Each row of a before or after table is a point. The points were changed in one or more steps. Then noise was added and the rows were shuffled. The steps act on columns, c1 being the first. Write out the steps. A step turns or swaps two columns, mirrors them in a line or flattens them onto one, adds a multiple of one to another, or multiplies or shifts one. Angles are multiples of 10 degrees, from the lower column toward the higher: turns from -170 to 170, lines from 10 to 170 but not 90. Use the fewest steps. Two steps may share a column if one is a turn and the other turns, adds or multiplies; they go together, in the order done. Otherwise the lowest column goes first.

Before (14 x 3):
[[-24  45 -10]
 [ 12  60   1]
 [-14  16   5]
 [ 33   9 -19]
 [-28  -5  24]
 [ -5  59 -15]
 [ 28  10 -32]
 [ -4 -65  28]
 [-17  -4  24]
 [-19  19 -37]
 [ -7 -26  17]
 [ 20  49 -10]
 [ 30  19  -7]
 [-24  12   2]]
After, 14 rows:
[[ 32 -22   8]
 [ 36  31  34]
 [ 79  32  37]
 [ 47   3  16]
 [ 40  41  -3]
 [ 90  16  13]
 [ 53 -28 -15]
 [ 43 -22  10]
 [ 71  30  52]
 [ 37   5  11]
 [ 56  41  44]
 [ 87  32  -8]
 [ 93  21  -2]
 [ 55 -58 -42]]
Steps: shift c1 by 60; turn c2 and c3 by 60 degrees

Before (10 x 9):
[[-34  27  -6 -70 -31 -12  -5 -25  22]
 [ 39  -8  26  27  14  -2   9  -9  42]
 [-25   0   4 -51 -37 -29  -1  29  19]
 [ -8   3   4   6  41   2  31   6   0]
 [-21  47  10 -30 -16 -18   0  24  45]
 [ 34   7 -11 -12  48 -11  -1   7  10]
 [ 66  30  31  10  -5  25   3 -21 -26]
 [ 45  12 -14  56   7  -7   9  -6  10]
 [ 52  32  39   9   7 -29   5 -39 -28]
 [  3 -10   3  46  54   3 -27  14  14]]
After (10 x 9):
[[-46 -10   9   4  14  -1  27  -7  45]
 [-28  11  41  -3   7  -5  58  -5  10]
 [ 26  27 -17  12 -34 -13 -68 -28  27]
 [-65  30   3   3   6 -31  11 -39 -27]
 [  9  44 -20   5 -17 -15 -27  24  46]
 [  3   4  -7  30  40   2   7  10  -1]
 [-17  11  30   2  47 -10 -13   5  12]
 [ -6 -15  -3 -34  53   5  38  18  15]
 [-70  30  17   2  -3  23  12 -22 -27]
 [ 19  -3 -21   6 -36 -33 -49  33  20]]
Steps: turn c1 and c3 by 140 degrees; mirror c4 and c7 in the line at 50 degrees
